Each row is a point. The last column is the point's height on a tilted bowl or saddle (a function of degree 2), plus a little noise. Count its main directions that bend up, bend down and stay straight.

Points, 16 rows:
[[-16 -10 -12  15]
 [  8  22  19  42]
 [-10 -25   3   8]
 [-60   7  16  55]
 [  3  20  19  36]
 [ 12 -38 -34  47]
 [ -9  -7  14  10]
 [  8   5 -26  42]
 [-13 -25  25  17]
 [ 17  -8 -27  41]
 [-33 -34 -10  29]
 [-27  30   6  41]
 [  5   8   5  22]
 [ -2   6  23  23]
 [  6   6  25  29]
 [ -5 -13  -7  10]]
Directions: 3 up, 0 down, 0 straight

Points:
[[  3   4  -5  17  -3]
 [ -5   3  -9  19  -5]
 [-26  11 -18  40   4]
 [-28  -2 -12 -26   0]
 [-11  -6 -17  -3  -6]
 [ 45 -22 -14 -13  39]
 [ -1  26   8  14  -1]
 [-16 -14 -10   9  -5]
 [-14   2   3  22  -4]
 [-20 -16   8   1  -1]
 [-21  22 -22 -25  -7]
 [  2 -12 -23 -10  -1]
 [ 38  -2  23 -18  17]
 [ -1  60   3  -7   5]
 [-37  23   7  12  10]
 [-12 -30  50   3  25]
 [-15   1  -4 -27  -7]
 [ -5   2  13 -20  -7]
 [-34  20 -19  -4   1]
 [ 30 -39 -18   2  30]
 [  1  28 -13  -3  -5]
 [ 54 -28  -6 -58  60]
 [  8  34   6  21   8]]
Directions: 3 up, 0 down, 1 straight

Points:
[[-13  -8  -5 -20 -16]
 [ -6  29  12  -9  15]
 [-17  -5  26 -37  14]
 [ 30  16 -19  34 -40]
 [ 11 -22  -5  43 -52]
 [ 21 -34  20 -40  38]
 [  5 -44  11 -39  29]
 [-18   9  16  18  39]
 [ -8 -22 -41   4 -45]
 [-36 -36  29  -8  47]
 [  7  -7 -30 -30 -48]
 [ 15   8   1   5  -1]
 [-21   8 -32  -8 -53]
 [  4  -6 -21 -22 -35]
 [ 15 -48  11 -15  32]
 [ -1  -4  29 -17  33]
 [ -1  14   9  40   9]
 [ -7  15  -5   5  -3]
 [  0   3 -30  -6 -43]
 [-18   2   0 -14  -6]
 [ 43  15  -3   0  -3]
 [  8  14  23 -13  25]
 [ -1  26  30  60  37]
 [  0  16  29  27  43]
 [-42  21  20 -37   0]
 [ 36 -10   2   0   7]]
Directions: 1 up, 1 down, 2 straight

Points (42 x 7):
[[ 14 -35  -5 -31 -20   1   1]
 [  8  19  44 -30   0  -2   3]
 [-12 -12   0   8  22 -11 -25]
 [ 25   2   4  38 -13  12   9]
 [ 34  -9  38  10 -12 -15  25]
 [ 11 -20 -17 -18 -19 -23   0]
 [ 26 -25 -12   5  24 -18 -30]
 [ 46   4  -7 -17 -11  23  15]
 [ -2  21 -52 -49   3  10 -25]
 [ -5  14 -16  -7 -11  -4 -15]
 [ -4 -26 -30 -13  -8 -17  -2]
 [-15  19  11 -29 -11   9 -34]
 [ 15 -14  22  21  13  17 -13]
 [-26 -15  21 -37   0  14 -18]
 [-18 -34   3   0  18  -4  -5]
 [  4   0 -27  51   7   6   7]
 [ -1  22 -33 -12 -42  33 -34]
 [ 25  -7  24 -14  22 -32 -20]
 [  8  37   2  -1  14   0  -5]
 [ 16   4   2  -9   1  32   6]
 [ -6   7   2   7 -24 -47  30]
 [ -8 -11 -32 -10  31 -27   9]
 [-42   4   2 -36   1  25 -59]
 [-13  12  31  46 -31 -11  22]
 [-25 -32 -20   5  -8  -4   4]
 [ 11  35  15 -20 -13 -12  20]
 [ -9 -10 -17  18  -7 -22  -7]
 [ -5 -26  -9  38  12 -11 -18]
 [-10 -29   0   0 -38  -3  -2]
 [ 21   9   7 -42   7  -7  -9]
 [ 20  57  -3  46  30  11  60]
 [-36 -13 -20  -4 -39 -31 -11]
 [-24  21  42   2 -47  32  41]
 [ 38 -13 -30  -2  13 -25  -6]
 [ 19  13   9  -8   1  23   6]
 [ -3   1   7  13 -14  21   3]
 [ 13 -14   6   6 -35  -4   2]
 [ -8  -4  19  18 -12 -21  -2]
 [ 15 -45 -18  37 -17 -15 -41]
 [  4 -10 -17 -14  41  -3 -28]
 [-20  -2 -13 -30 -20  -6 -28]
 [ 29 -17 -20 -60  17  17 -19]]
Directions: 3 up, 2 down, 1 straight

Points:
[[ 10  -9   8 -16   0  13   9]
 [-20 -31  23 -11   1   8  15]
 [ 16 -33 -15  17  -1   4   6]
 [-13  28 -29 -18 -23 -14  17]
 [ 12  36  29  -1  19 -11  60]
 [ -8  -9 -17 -20  19   1   3]
 [ -2  -8 -16  -1 -38  34   4]
 [  7  -5  -4   7 -25   1   8]
 [-14   5  -2  24 -34 -47  51]
 [ 20  39  -5 -14  -1   8  27]
 [ 10 -16  11  24  29 -30  43]
 [  3 -24  26  52  15  15  22]
 [-60  -1   3 -13   7   0  17]
 [  2  14   3  35  -3   0  19]
 [ 44 -29 -45 -16  44 -20  56]
 [-11 -49  -9 -16   2  -5  16]
 [ -8 -29 -13 -15 -43 -37  37]
 [ -4 -21   0  24  -6 -25  18]
 [ -5  11  14   0  31  -9  32]
 [-32 -10  28  31 -11 -40  49]
 [-35 -51  13 -19 -28  -8  31]
 [ 13 -23  12 -24  39  12  33]
 [  5 -11 -10 -37  11  56  14]
 [ 18   7   6  19  20   7  22]
 [ 14 -21  20   8  23  15  22]
 [ -6   6 -38   7  31  -7   8]
 [ -6  11   8  -7 -14  20   6]
 [ 17 -11  21  -6 -30  32  15]
 [ 35 -13 -13   5 -15 -26  32]
 [ 15  -9   6  19 -27 -11  17]
 [-33  14  40  34 -26  10  42]
 [ -1 -23  11 -18  36 -39  38]
 [ 16 -13  14  49   9  30   9]
 [  3 -19  24 -38 -18  51  33]
 [ -9  30 -10  -2 -15  32   2]
 [ -7  28 -22 -25 -10  -1   7]
 [-26  -1 -13 -43 -31  37  14]
 [ 30  41  -6 -23  -5 -35  58]
 [ 15  15 -55  -4  -1   9   3]
 [ 13   2  49  15 -22 -22  41]
 [ 27 -31 -34 -14 -41  26  30]
 [-11 -36   8 -16   4   4  12]
 [-22  14  23 -12  16  23  22]]
Directions: 4 up, 0 down, 2 straight

Points (60 x 9):
[[  6 -10 -18   9  21 -19  -2  15   4]
 [  3   1   3  17   6 -22   8  24  -8]
 [ 14 -28  26   5   0  -2  -3  -3  -1]
 [ 17   3  30 -10 -14   9 -29  12 -15]
 [ 18   6   1   0 -11  -3 -12 -10  -7]
 [-32 -20   7 -22  17  23  10  -2  -8]
 [ -5 -22   9  11  11   4   2  25  -7]
 [ 26  20 -29 -42  -9  -5  25 -26 -60]
 [ -5  34   0  -6  21  -4  10  19 -16]
 [-12  11  -4  25 -14  13  42 -23 -14]
 [ 11  27 -21   3  -1 -10  10  11 -15]
 [ 17  -8 -22 -60 -23 -16 -20  -5 -57]
 [-11   4   7   0 -22 -21  35   3 -24]
 [-17 -26  16  -2   3  15 -47 -25  -1]
 [  6   8  15 -14   2 -24   1  37 -20]
 [ 14 -10  10   4 -10 -40   9  -9  -4]
 [  0  -9  -5   4  10  -5   5  -6   3]
 [  9 -41  20   5 -16 -27 -39   7  -9]
 [ -8  -7 -29   5 -15  -2  -2 -10  -1]
 [-18   9  27  20 -14   1   6  22 -22]
 [ -8   3   5  24  -1 -14 -17  -2  -1]
 [-15 -34 -18  23 -40 -28   4  19 -12]
 [ 20  -4 -31 -43  11  15 -11  -8 -34]
 [ 13  -7  14  23  18  -9   8 -24   0]
 [  7   5   0 -38  10  22   4 -20 -26]
 [ -1   1  34  16  11   9  -7  22 -13]
 [ 18  16  30  -1 -12   7   6  -2 -15]
 [ 12  -1 -20  -7  -7  -9  26  -4 -10]
 [-31  10  12   3  24  -2 -20   1 -10]
 [-15  -5 -22   1   6 -12  -2  26  -8]
 [-14  -4 -26  25  38   1   5   2  -2]
 [ -5  14  25  23 -19  10  23   1 -20]
 [  1   3  -8   4  17 -29  29  32  -7]
 [ -8   5  -2 -12   1 -28  -8 -12  -6]
 [ 14   7 -20   9  -5  24 -11   9 -12]
 [-18  15  -7   1  -4  26  41  -4 -16]
 [  4  -1  -5  -2   5 -22 -15   3   0]
 [ 42 -33 -15 -38  22  13 -35   6 -19]
 [  1  -8   3  -2 -10 -37  23   1 -10]
 [ 28  12  41   8  -1  12  13  -4 -10]
 [  8  24  17   9 -12 -23   9   8 -21]
 [ 35  17   1  -4 -25  -4  14 -13 -30]
 [ 18 -15   8  20  -9  24 -23  -5  -8]
 [-14  10  -7   3  12  13   8  -5  -5]
 [ 16  16  34 -13   7  11   5 -26 -11]
 [  0  11 -17 -21 -18 -45  -1   8 -26]
 [ 34 -10  31  35  14   3  51  11 -15]
 [-25   5 -23  25  -2  36  -3  18 -10]
 [ -1   4   6  -3   5  17 -28 -17  -7]
 [ 10  14  37 -27 -21   8  -9 -30 -27]
 [ -4  -1  32 -25 -39 -15   1 -27 -29]
 [ 14 -12  17 -14  23  27  39 -14  -2]
 [ -4  37  15   3   2 -41 -13  -3 -17]
 [ 13 -22   2  11  29 -25   8   0   7]
 [ 36  -4 -21  -6 -28  26   8  27 -35]
 [-19  -4   7   9  -2  19 -10 -12   2]
 [-31   9 -30   8  -7  -3  20  19 -12]
 [ 17 -39  -9  -8 -35   4 -31 -18 -13]
 [-24 -12 -23  10 -32  32 -15   5  -2]
 [ -9  -4 -13   2   0  35  12 -10  -4]]
Directions: 1 up, 5 down, 2 straight

Points:
[[ 23  -3 -16 -12   9 -17  21  13   5]
 [-10   1 -17  24 -13  10   3 -29 -19]
 [ -3  -3 -34 -28  22  39 -30  -4  37]
 [ -1 -40   0 -24 -10 -12  -1 -33 -13]
 [ 32  13  -3 -23   8   4 -21 -14 -32]
 [  6  18  -1 -25  29 -17  16  14 -26]
 [-34  14  -5   2  -7 -14 -33  24 -54]
 [-31 -24  -1  -4   4   1 -10 -17   3]
 [  7 -25  18  -2   1  -8   2   3  13]
 [ -1  -3 -15  20  -9 -21  13 -31 -28]
 [  7 -20  10 -15   2  -9  31   4  -6]
 [-16  -6  11  -4  14  -6   8  -7   0]
 [ 16  11  31 -16  -2  -9  -7 -26 -37]
 [ 20 -32 -13  25  11  17  31  23  26]
 [-22  13  18 -23  10 -18  21 -24 -40]
 [-38  -4  19 -12   5 -46 -27  10 -60]
 [ 10 -15  24  -7  -8  -7 -10  -3   0]
 [ 17  -4  21  21 -15 -31  -3  28  40]
 [-13   1 -32   4 -37  24  15 -45 -43]
 [ 10  19   3 -13   2   2  -9  25 -11]
 [  1   4   3  29  19   7   6  -2  16]
 [ 23  -3  10  11  35  -2  38  10 -34]
 [-11 -25  -9  -1   4  20   6   9  24]
 [  7  26 -15 -26   5   0  20 -47 -25]
 [ 27   1  11  10  26 -35  41   0 -44]
 [ 18  24   1   2 -22  14 -12 -27 -37]
 [-11  40 -10  11  -9 -15  17   3 -54]
 [  8   8   0   5 -10  -3  -8  21   8]
 [ -6 -24  17 -24  -4 -15  -9 -16 -19]
 [ -6  30   2  -7  35  14 -31 -17  48]
 [-24  12 -10  10   1 -32 -11  23 -35]
 [ 12  -4 -26  -2 -12  42  14 -22   1]
 [-10  17  -2 -21  12  11  25  -5 -29]
 [  2  18 -27 -20  43  -6  13  17  -3]
 [ 33 -20  16  -5  24 -45  -9  15 -18]
 [ 15 -16  -5  -6   2 -20  -7  -8   2]
 [ 26 -15  10  16   4 -17 -15   4   7]
 [ 28  -6 -13  27   9 -13   1  27  26]
 [  6  -5   2 -13 -19  -3 -40 -11 -40]
 [-22   6   1   7 -24   2  43  -7 -36]
 [ 29 -15 -22 -26  20   9  15  -2  -1]
 [ -7  16 -10   0  -9  -2  -5  19 -16]
 [-13  -5  -7  -4  -3 -26  -5 -23 -23]
 [ 25 -15  17  15  -7 -33  23 -14  -4]
 [ -4 -23  17  -5 -11 -29  28  23  19]
 [ -5  10  -5  13   0 -14  26   9 -15]
 [ 24 -36  15   5  45 -33 -14  44   9]
 [  2  11  18  18  27  13  -2 -24  20]
 [ -8   3  11 -24   3   7  -1 -60 -17]
 [ 23 -14  25  21  31  27  -7  33  32]
 [ 17   5   7  20  22  11 -21   6  33]
 [-13 -13  -1   3   0  18 -12 -18  22]
 [-14  16  21  -6  17  30   1  13  -8]
 [-23 -37  -8  21   7 -30   8   2  -8]
 [ 12 -20  10   0  30   5   4 -25  18]
 [ 19   6  12 -20  -7 -32 -12 -23 -37]
 [ -2   6 -21   3 -16  51   6 -23  -7]
 [ -7 -18  13  -6   0  -6 -40 -13 -20]
 [ 18  11  -8  20  12  -6   6  10   7]
 [ -2 -17  15  -3 -29 -10 -22  23  18]
 [-24  14 -28  17  -5  -4 -22  -6 -53]
 [ 16 -17 -26  17 -19  10   4 -17   5]
 [ 14   0  -2  -5 -28 -11 -12  -6  -5]
 [-29   5  27 -27 -28  -3  -1  -8 -31]
 [  1  -2  -5  11  14  -6 -18 -22   6]
 [  7  -1 -14   5   3  -7  -3 -22   0]
 [ 14 -34  29  -3  -3 -26  -6  24  15]
 [-28 -24   5  31  -1  -3 -12   6  -2]]
Directions: 1 up, 4 down, 3 straight

Points (75 x 9):
[[  0  25 -15 -21   6  18   7  22  23]
 [ -4  -8 -22 -28 -42   6  16  -1  41]
 [  5   4   8   2  18   5 -38 -28  25]
 [ -5 -31 -46  11  -8   3 -11 -14  11]
 [-12  -3   4  -9  10 -29 -11   8   4]
 [ -6   4   6   6 -25  16  26  -8  14]
 [ 14 -22  13  14  20  -2  -8  -8   7]
 [-17   9  -6  -8  -7  26  12  15   3]
 [-15 -25  -4  -6  -5  25  10  -6  10]
 [ -8 -22 -51  -7  31   2  13  -5  58]
 [  3  -4   7  19   9   2  16  15   2]
 [-16  11 -10 -32  14  31  23 -13  30]
 [ -9  -2  13   1  -6  14  19  18   0]
 [-27  21   5  10  18  -4  -8  -1  11]
 [ 39  29 -15  20   9  15  24  48  28]
 [  8   9  -2   7 -22  17  27  17  26]
 [ 30  11  12 -13  15  -9 -25 -19  -4]
 [ 12  -5 -26  -2 -36  -2  -9   6  31]
 [  5   3   0  -4 -36  -6  -9  19  23]
 [  9   1  -2 -14 -15 -19 -17  -6   2]
 [ -1   8  31  19  28   5 -21  18 -13]
 [  8   0  26  16  -9   2   4  35  -5]
 [  3  -6  27  14  -7  16   5  24 -12]
 [ -1  14 -18  -5  -6 -19   5 -15  14]
 [ 26  10  35  18  -9  25 -16   9  14]
 [ 12  26   9 -24 -32  -2   4  -1  39]
 [  3   9 -25   9  -8  29 -17  12  26]
 [-12 -27  27  37  11  -2  -9   7 -15]
 [ -6   4   0  22  20  -3 -12  19   9]
 [ -4  19 -18 -28   7   2  19  16  46]
 [ -1 -58  18 -13   4   3  -3   7  -5]
 [  9  -9 -21  19  15  29  37  31   4]
 [-11  -2   5   2  28  13 -17   5   7]
 [-34   3  -5  -2  17 -10   6 -12  19]
 [ -9   8  39   0 -26  -8 -16   4 -12]
 [-22   0  15  -4  12   4   1   3  -3]
 [  8   3  -6  10  18 -10  -2 -15  13]
 [ -4  -9  -4  17  -1  -9 -35  29  12]
 [ 19   0   4 -29  10  28 -32   3  11]
 [ 26  -9  21  -5 -17 -10   6 -13  13]
 [  9  20 -18 -19   8  13 -18  17  22]
 [-14  -2   1  35  -9  18 -13  10  -4]
 [ 37  25  -6  -7   1 -30  -3  34  49]
 [  1 -23 -32   9  -4  17 -21  40  43]
 [ -3  25 -26 -11 -10   2 -14  -8  19]
 [ 15  -7 -31   8  -2  -5  -6   1  20]
 [  2  -4 -10  11 -20   5  -4  50  29]
 [-16  14   3 -23  -3  10   6 -24  17]
 [ 13   2  19   5 -19  12   2  -7  17]
 [ 25   8 -18 -35 -19  25 -19  -7  43]
 [ -2   2   4   7 -18  11  -3   5   7]
 [  8 -43   5 -10 -19 -26  27  -9  11]
 [ 36  24  -2 -29 -13   1  18  19  54]
 [  4 -25  18 -27  47   2  14 -24  60]
 [ 24  12   8  -4 -13  -3   2  -6  17]
 [ 15  41 -10   5  31   0  21 -39   3]
 [ 15  -8  -1   3 -32  11  -2  18  29]
 [  5   6 -56  60   0  16  -5 -15 -12]
 [  5  -5 -16 -20  25  24  14 -12  29]
 [-26  -8  31  10 -27  28  28  14 -16]
 [  4  10   1  -5  -5  -9 -12  -5   8]
 [ -6   9  21  10  17   8  20 -25  18]
 [ -3   0  -8   2  28   5 -24   0  21]
 [  9  21  22   7 -11   6  -2  -4  13]
 [ -7  16  -3 -19 -11 -10 -17 -24   5]
 [-21  24  11  34 -25  18  -5  18  -2]
 [ 33   7   8  17  -9 -12  10  32  31]
 [ 15 -10  10 -16  13  14 -24 -10  10]
 [ -3  -6 -26 -31  15 -20 -16  20  41]
 [-15  35  -7  22 -16  16  -4 -41   1]
 [ 51 -22   9 -25 -23  13   2   3  46]
 [  6 -11   2   5   1   9 -18 -25  15]
 [-29 -19 -31   1   8 -19  12 -21  10]
 [-10 -24 -48 -15   6   5 -20   4  47]
 [ -7  39 -16   4  -7  21  37 -14   3]]
Directions: 4 up, 3 down, 1 straight

Points, 69 rows:
[[ 20   2  19   3  12  18 -22   2  -4]
 [ 15 -35  -2  20 -40   8  37   6 -20]
 [ -1  -7  20 -20  20 -19 -60  -1 -13]
 [-22 -14  14   7  21   4   9  32 -10]
 [ 12 -17   3   5  -8 -18  31   2   2]
 [ 10 -12  23   4   9  35  23  11 -21]
 [ 32 -12   0 -28 -13  10  43  -5 -23]
 [  2 -11 -22  11  -5 -24 -15   7 -14]
 [ 30 -30  -2   5  12  22 -10  -6 -34]
 [  5  27  23 -36  -1  -2  32 -21  -3]
 [ 12  -9  -3  22  -3  18   8 -16  -7]
 [ 37  -4  29  16 -15 -19  -8 -17  27]
 [ 33  -3 -25 -15 -20   4  -5  16 -27]
 [ 34 -10   7 -22   3  -6  24   6 -11]
 [-30  14  11   0  13   1  31 -17  -9]
 [ 15  23  15  42  31  -1   9 -33  13]
 [-13   2 -14 -25 -33   7  10  -2 -12]
 [-27  29  -2  -3  28  -5   4  -6 -23]
 [ 33 -33 -21  25  20  -9   5 -33 -33]
 [-14  -6  19 -29  -7  -7   9  36 -14]
 [-10  14 -15  -2  24  23   1 -22 -23]
 [ 38 -21  21  -9 -39  -9  13  23 -22]
 [ 12  28  23  -6 -21  26  19  37 -18]
 [ 11 -54  23  -6  -7 -24  18  23 -36]
 [-29  -2  -7  -7  39 -23  21  44 -24]
 [ -8 -13 -21 -10  -7  11  14 -31 -16]
 [-10 -14  14   3 -11  -5 -16  27 -13]
 [-14  16  -5 -16   2  28   7 -11 -16]
 [ 17  -2   7   0   1 -27   4  11   3]
 [-15  41  -1 -15 -15  12  29  16 -23]
 [  5   8  -2 -35   3  54  21  28 -49]
 [  8 -17 -13   5   2 -22  -1 -37  -8]
 [-21 -17 -28 -26 -21  16 -22   0 -22]
 [ 34   1 -37  22 -28  -1  -9  28 -39]
 [-35 -10  32  38  16 -10 -12   3 -25]
 [  2   4 -41  -7  -3 -25  -7  20 -28]
 [ 20 -29   8 -26 -29   0 -32  23 -31]
 [  2  23  -3  21 -34 -31   2 -21  -3]
 [ 34 -20   9  15  10 -46   3   2  -9]
 [  9 -11  27  -6  18  38  29   9 -29]
 [ 10  -1  22 -38   1 -11  13   5  -3]
 [-11 -46 -13  47 -53 -17 -24  25 -60]
 [-14   0 -11  41   7  10  -6  -7  -9]
 [  7  13 -10 -22 -10 -41  16   8 -14]
 [-17 -11 -23 -13   2 -31   1   6 -12]
 [  1  24  34  29  -1   7 -43  13 -12]
 [ 20 -22 -21  10  15   0  18 -14 -18]
 [-11  -9 -22 -14 -52  29 -25 -20 -46]
 [-18 -12  23 -28   9 -19 -27  15 -20]
 [-34  24 -20 -29  -4  15   2  -2 -27]
 [ 14   6  -5  22 -33  18  12   8  -7]
 [-10  10 -30  27  -5  -2  15  21  -1]
 [-18  -4 -16  -8  43 -12  38  21 -18]
 [  2 -27   8  34  -1 -10  13  -8  -1]
 [ -5   3   6  45  31   7   9  -5  -4]
 [  2  -7  -3 -12  -2  19 -49   9 -25]
 [ 19  17  21 -11 -45 -16   6 -15  13]
 [-18  13  24 -11  -8   4   5  13  -6]
 [-36 -25 -17   7 -42  -5  23 -34 -32]
 [  4  10  17 -29 -17 -18  -3   2   6]
 [ 12   3   5  -8  -6 -11 -27  29 -12]
 [-10   6   7   9 -30  16  -7 -47 -18]
 [ 18 -17   5  -4  17  26 -36  21 -44]
 [ 16 -15  20 -10  -6  15 -23  43 -36]
 [-30  -1   5  51  20   9 -19  14 -24]
 [ -5  30  18  18 -15   1 -33   0  -2]
 [  8 -49  -5 -18  15  -5   0 -11 -30]
 [ -7 -15  14  -2  26   9  -7  -4 -13]
 [ 29 -21   8  43  22 -29  -3 -16  -4]]
Directions: 1 up, 6 down, 1 straight
